Rows are points. A path goes straight from each point to the next, and from the last back to the first. The post is the endless flat space through its rows: a point in 2 columns, a line in 3, a plane in 4, and so on, so that a path can go around it. Count how often the path circles the post. Going back the other way cancels.

Post (2 x 3)
[[ -4  25  -6]
 [ 38 -22   3]]
Path (29 x 3)
[[ 45   7  21]
 [ 25  -2 -17]
 [-27  21 -48]
 [ 41 -47  12]
 [  4   1  42]
 [ 13  47  22]
 [-21  66 -19]
 [ 14  18 -13]
 [ 44   7  -3]
 [-26  49 -30]
 [ -3  -5 -18]
 [  3  -9   5]
 [ 26  -9  49]
 [ 25  43   5]
 [-22  51 -21]
 [  6 -15 -37]
 [  9 -34  -4]
 [  4  11  28]
 [-11  43   4]
 [ 32  23 -17]
 [-37  55 -29]
 [ 31 -33   2]
 [  1  15   9]
 [ 32   3  46]
 [ 18  26 -14]
 [ 50 -30 -26]
 [ 25 -38 -32]
 [-32   7   2]
 [ 36 -17  25]]
Times around: 5

Post (3 x 4)
[[  4  -4 -19   4]
 [ 32  17  38 -23]
 [ -1 -12   3 -21]]
Path (29 x 4)
[[ 51  22 -26  23]
 [ 12   2   1 -22]
 [-19  35 -16  10]
 [-12  12  12  15]
 [-16 -40  11 -41]
 [ 65   2  37 -44]
 [  7  -4 -19 -12]
 [ 10  12  24 -28]
 [ 58  34  12 -22]
 [ 19 -22 -13 -17]
 [ 25 -30 -18  -7]
 [ 60  23 -27  -6]
 [ 14  37 -24  -1]
 [-19  18  10   5]
 [-19 -28  22 -16]
 [  5 -54  39 -49]
 [ 42  11   1 -21]
 [ 30  33  -4 -15]
 [  7 -21 -47  -7]
 [ 12 -16  16 -24]
 [ 18  -9  10 -31]
 [ -1 -15  19 -57]
 [-58 -11  66 -83]
 [ -5   8   6  13]
 [  5 -36   8 -20]
 [  4 -21 -14 -18]
 [ 45  22   3 -30]
 [-61 -28 -14 -59]
 [ 34  -8 -34 -21]]
Times around: 3

Post (5 x 6)
[[-16  26 -29  26 -44   3]
 [ -7  -5  19 -18   4 -33]
 [ -7   6 -17 -20 -20  47]
 [  9   1  39   4  34 -26]
 [-16 -18  12  10  -2 -13]]
Path (26 x 6)
[[-20  28  -3  16 -21 -20]
 [-31 -16  20  50   2  12]
 [-41 -27  37  57   0  -1]
 [-22  22 -11  13   3  16]
 [  8   2 -25  14   4  19]
 [  1 -12   1  46 -14  -4]
 [ 10  12  48   4  23  29]
 [-23  45 -39 -14 -53  15]
 [-14   1  47  57  22  -7]
 [-16 -11  16 -10 -14 -30]
 [-14 -15  41  40  28  14]
 [-10  41 -38 -65 -35 -18]
 [-20 -36 -15  84 -21 -16]
 [  7  -5  19 -60   5   9]
 [ 22 -15  34  -1  16  23]
 [ -3 -19  11 -51 -30  16]
 [-25  31   9 -23 -30 -13]
 [-14  10   6  35  23   3]
 [ -1  62 -54 -32 -60 -26]
 [ -1   6  -6 -20   1 -11]
 [ -2 -21  66  32  84 -53]
 [-11 -11  60   1  30   5]
 [-10   9  20 -25  15   9]
 [-16  -1 -14  14  -9 -26]
 [ -7 -34   9  44 -22 -57]
 [  3   9  28  50 -10 -31]]
Times around: 3

Post (8 x 9)
[[-22   6  34  16   6  51  10 -11 -14]
 [ 25  44 -38  17 -27   6  38  -7  53]
 [ 55 -20  32   5   8   8 -15 -16   6]
 [ 30   5  33  39  -9  25   1  17 -21]
 [-21  25 -41 -23  16  -4  24  14  20]
 [ -4  33 -22 -25 -33 -18   9 -14  23]
 [ -4 -37  14 -19 -14  22 -19   1 -51]
 [  3   5  18 -10 -28  34 -34  13 -28]]
Path (31 x 9)
[[ 16   0  37 -19 -65  20  -8  18 -26]
 [-14  43  23 -47  34 -48  -1 -16  10]
 [ 10  27 -16  13  15   4  -1  48 -20]
 [-65   5  21  15  27  53  27 -77  12]
 [ -8  38   4   1   4   7  -1   2  91]
 [ 22 -38  -8  10 -12  30  29   5  20]
 [ 11   6 -31 -28  24  20  25  29  15]
 [ -4  11 -23 -28  19  14  34 -13 -30]
 [-10   9 -12  -3 -40  22 -37 -13 -43]
 [-15  30  44  26  -3  22  -3 -49  50]
 [ -6   5  19   8   0  15   4   7  15]
 [-11  51  27 -24   6  48  -7  49  10]
 [ 44   5 -14  -5 -42  18   8 -17  10]
 [ 26  19 -21  -1  53  42  15 -11   6]
 [ 12 -31  31  58   4  49  21 -35 -15]
 [-16  44 -28  31 -49  -3  14  46   6]
 [-20 -10   1 -29 -33  -9  -5  61 -15]
 [ 13  19 -37  10 -17  56  51 -20  42]
 [ 30   1   1 -50  11  38 -27 -15 -19]
 [-17  45   8  12 -29  54 -16 -28 -45]
 [ 15  23   6 -26 -26  39 -24  30 -54]
 [ 15  -7 -54 -10   4  15  23  40   1]
 [-15  -3  17 -15  31 -34  26   7  28]
 [ 22 -17  57  31  29  65 -22 -38  37]
 [-53  27 -30 -18  -4  18 -13 -14 -20]
 [-18   8  -5  -6 -12  28  16 -15 -24]
 [ 75   7 -11  -4 -56  -6 -29  28 -10]
 [ 15 -39 -16 -11 -15   1  -7  72 -33]
 [-36 -60  37 -16  30  -3 -15   2 -15]
 [-36   0  13 -14  -1   1 -14 -26  18]
 [  3 -19  42   0   0   6  -9  39  10]]
Times around: 2

Post (10 x 11)
[[ 31   3  17 -14  -1  10  -5 -16  -7 -17  -2]
 [ -3  41 -43  12  16 -38   1   8  14  -6  22]
 [ 12   3 -25  34  14  10  23 -15  19 -48 -11]
 [-26  -7  11  15 -15  -5 -21 -19  18 -32 -39]
 [ 51  41 -22  11 -40 -13  49  46  17   6   6]
 [ 24   1 -20  40 -26  -7  56   5 -33  -6   9]
 [ -8   3 -46   3  -9 -11 -33 -19  10  -7  22]
 [ -2  11 -21  36  -6  25 -13  33 -50  -6   9]
 [ -9 -14  -7  35  16  -6 -55   0   8  15 -18]
 [  1  -6  40  13  20  34 -19  24  30  -3   0]]
Path (25 x 11)
[[ 40   5  51  44  34  33  31 -33 -16 -31   7]
 [ 47  21 -15  31 -11 -45  36  36  -7 -34  -7]
 [ 17  26 -12 -23 -25 -10  -3  19  16 -12   2]
 [ -4 -15   9  24  38  -4   3 -20  48  -7 -25]
 [ 13  -3  -9  21 -30  44 -12 -56  -5 -19 -10]
 [ 25  -1  27  48  49  10  45  -9   4 -78  17]
 [ 27   9 -46  24   1 -16 -31  21   3 -12 -11]
 [-41 -30  26  30  23  17  -9 -17  26 -48  14]
 [-28  19  48  54  65  -3 -11  -3  66 -52 -20]
 [ 12 -28  22  -5 -16 -15 -13   9  15  -5  -5]
 [ 36 -23 -19   4  22  51  -4  17  11   7  43]
 [  9  13  -2  -5 -18  25 -26  12  28  30  -3]
 [-25 -11 -56  45  -2   4  24   1 -47  -5   6]
 [  2   9 -39  11  23 -26   0  45  30 -18  -5]
 [  5 -21  -4 -11 -24  -9 -11 -36 -39  28 -14]
 [ 59  15   1  16  20  24 -24 -31  -8  -1 -14]
 [ 41  -9  62  10 -18  18 -40  18 -48  42  34]
 [ 22  17 -40  -2 -73   7 -17  27 -30 -33 -18]
 [ 35  48 -16   0 -10  27  38  37 -46 -44 -11]
 [  7  12  48   7  -9  37  29   0  44   1 -27]
 [ 74  27 -46  46  -5 -12  65  17 -34  -3  32]
 [  3   6 -16  59  42 -16 -46 -17  25 -82 -47]
 [  9 -15 -22  -8  -3   4 -16  -4  14 -48  -1]
 [ 49 -34  -4  -9 -14  18  45  23 -51  29  25]
 [  3   1  65   8  44  51  11 -10  28   4 -10]]
Times around: 4

Post (11 x 12)
[[ -9  38  -7 -15  16  24 -47 -28  -8 -23  -8  12]
 [-16   7   4   3  28  45 -15   2  13 -19  -8  -3]
 [ -3 -15 -33  -4   7  22  33 -13 -12 -19   9  26]
 [  3 -12   1   6  27 -24   5   3  -6 -29  28  20]
 [-33  26 -41   2  -4  40   6  -7   6 -42 -11 -27]
 [ -4  12 -22  11 -11   3  12 -16 -40  42  24   3]
 [-30  -4  -3  -2 -23  44   1  -8 -12 -21 -11 -17]
 [ 12 -14  -3 -17 -33  -1  29   4  23  33  24  -4]
 [ -3  -4 -26  23 -13   5 -30 -48 -17  48  28   1]
 [  6 -10 -12  17 -54   1  19  14  -1  37  23  15]
 [ 26  -7  10  14   6 -19  41  -7  12 -21   3  24]]
Path (25 x 12)
[[ 21  61 -40  20 -40   9  34  -2 -18  26 -18   6]
 [ 51  -9 -15  36  35  12  39 -40 -15  27  25  38]
 [ 20 -13  21  45 -14  38  22  27  57  17  11  68]
 [-47  13 -20  37 -39  23  -7 -10  38 -23   2 -69]
 [  6 -19 -13  -5 -13  27 -20  -2  33  36  61 -11]
 [  5   2 -44 -20   3  23  10  -3  -7 -14  17  20]
 [ -1   6 -72 -17 -37  -2   9  19 -22   7   7  30]
 [-12 -66   5   4 -28  14  48  43  54  39  22 -10]
 [-11 -61 -42  19 -30  27  21  17  18 -23   4 -19]
 [-25  13 -55  -1 -10  20  36  47 -34 -20  15 -26]
 [  5  -3 -35 -27  -2 -17  20 -38  -4  18  24  14]
 [-12  19  -7  10  33  26 -33  11  12  11  19  34]
 [ 11  42 -15 -19 -57 -18 -38 -67   1  -7  -3  27]
 [  9 -10  27  17  15  13 -25  23 -13  41  13  45]
 [  7  19 -29  18 -29  -6 -31  24  -7   6   9 -11]
 [ 49   5  -5 -34 -33   6  16 -33  -6  26  21  46]
 [-27  -8   0   7  10  34  51  26  -7 -26   7  -1]
 [ -4  32  27  38 -31  -1 -66 -32 -24   0  -3  45]
 [ 65 -40   2   5 -66   4  42 -17  85  34  31   7]
 [ 72 -20 -16 -34  11   1  55 -33  52  32   8  19]
 [-14  37 -48  23 -10  21  13 -56 -67  -2  11   1]
 [-61   1   5   6 -23  35  20  22 -13 -56   2 -41]
 [-33  41 -21   0 -47  21   0 -55 -51  44  20 -12]
 [-33  29 -83 -32 -34  24  -1 -37 -39  13  11  30]
 [-42 -30 -13  22  -4  32  14   1 -35 -15 -22   6]]
Times around: 1

Post (13 x 14)
[[-17  18 -12  -3 -24   2  10  20  14   8  16  -6  18 -11]
 [-26  29  22 -11  -2  -9 -25 -36 -70  32   5   8 -28  10]
 [ 15  11  17  -1  -3   9  23  16  29   4 -26  -4 -41  -8]
 [ 15 -11  -9 -30 -25 -20 -18 -31 -31   0   9  32  -5  41]
 [ 13  -7  31  -9  10  38  11  21  34  11   5   6   1 -20]
 [  6   2  16  -8 -17 -22 -77 -29   0  -8  16  16 -24  35]
 [  8 -34  34   1 -10  -8  23  20  18   4 -11 -21  13 -31]
 [ 43  45  17  10  23  -5 -19 -12 -14   3   6  -1 -23 -35]
 [  6  26  38   7  -4  10  -7   5  -4  -4 -19  35  -5 -31]
 [-31  16 -13 -36  16 -16 -34 -40 -56 -14   0  22 -27 -21]
 [  3  10  30  11  10  11  46   0  27  -3 -24 -16  26   0]
 [ -5 -17   1  16  -8  25  15   7 -26 -17   6 -12  -4  -4]
 [-17  26  43 -36   5 -20 -11 -30 -69  -9  40  28 -40  -9]]
Path (32 x 14)
[[ 32 -15 -19  13  14  24 -13   3  -1   4   6 -27 -48  12]
 [-32 -32   7   8  19  27  -9 -25 -26 -21  -2  18 -27  13]
 [-15  31 -39 -18  55  32 -39 -25 -35   8   1   4 -13  20]
 [ 30 -19  97 -20   3 -33 -14 -29  -1  12  20   8  44  29]
 [-28  35  35  -7  44  25  -3  -4 -12 -19 -18  31  30 -13]
 [-21  -4  33 -22  23  18 -33  23 -38  22  39  23  -7 -48]
 [ 29   3  69  25  34  32  19  10 -34 -36  11   1  31 -23]
 [ 25  -1 -32 -58  -9   3 -62 -32 -17  -3   1  47 -72  49]
 [ 11  15  24 -36 -49 -26   7   2  23 -19  37  37 -18  -4]
 [ -3  -5 -28  32 -62  -7 -28  -4   5  24 -27   2  -1  25]
 [ 21 -31  22 -56 -24   1  46  -9  -8 -15 -25  55 -52  20]
 [-28  -3  37 -65 -13 -13   8  -6 -34  34  -7  -6 -47  13]
 [  4  18  -4 -25 -35  27 -42  37  23 -15  27  39 -83  48]
 [ 33 -48  45  19 -20  12   5  28  -2  17  17  -7  11  -9]
 [ 17 -24 -12  26  12   9 -21   9 -40   4  27 -18   7 -22]
 [ 54  14  31   7  46  -4  47 -17 -52 -17 -40 -26 -78  22]
 [-16 -58 -18 -46  12  -8  18  -5   0 -56 -45 -33  16  -5]
 [ 32  17  -9 -10 -20 -13  19  18  16  15   7 -52 -11  32]
 [ 13  34 -11 -62  17 -46   0 -20 -47 -19 -14  53 -41 -19]
 [-48  22 -12 -45  19 -14 -21 -19 -17 -39  37  27 -35   2]
 [-14  21  50 -12 -22  -7  38   8   8 -15  26  48  19 -15]
 [-18  54  32  -8 -64  26  48  -7 -43  70  20  37 -33  50]
 [  5 -38  78 -60 -43  -5   3   3  -2  29  19  50 -47 -12]
 [ 21 -34   3  -3 -30 -29 -14 -29  35 -24  -2  40  14  11]
 [ 31   6  -9  37  -6  11  16 -20 -18 -39 -37  30 -26  10]
 [-57 -13  47  11  23  49 -33 -62 -26 -31 -41  11   2  15]
 [ 12   5  40 -18 -43 -27  50  15  -6  11  -6 -32 -27  18]
 [-12  10   7 -22 -44 -38 -30  11  26 -14 -27  22 -23  14]
 [ 12  50   9 -35 -37  -1  -7   3  -5 -26  30  79  30  -3]
 [ -1 -25  34 -12 -21   6 -24   0  38  -8 -23 -29 -32   2]
 [ 24 -37  -2 -36  16  16 -44   0 -15 -34  37   9  11 -34]
 [ 29  17  38  21 -18   9 -55  20  -4  -8  -1  29 -30 -12]]
Times around: 1
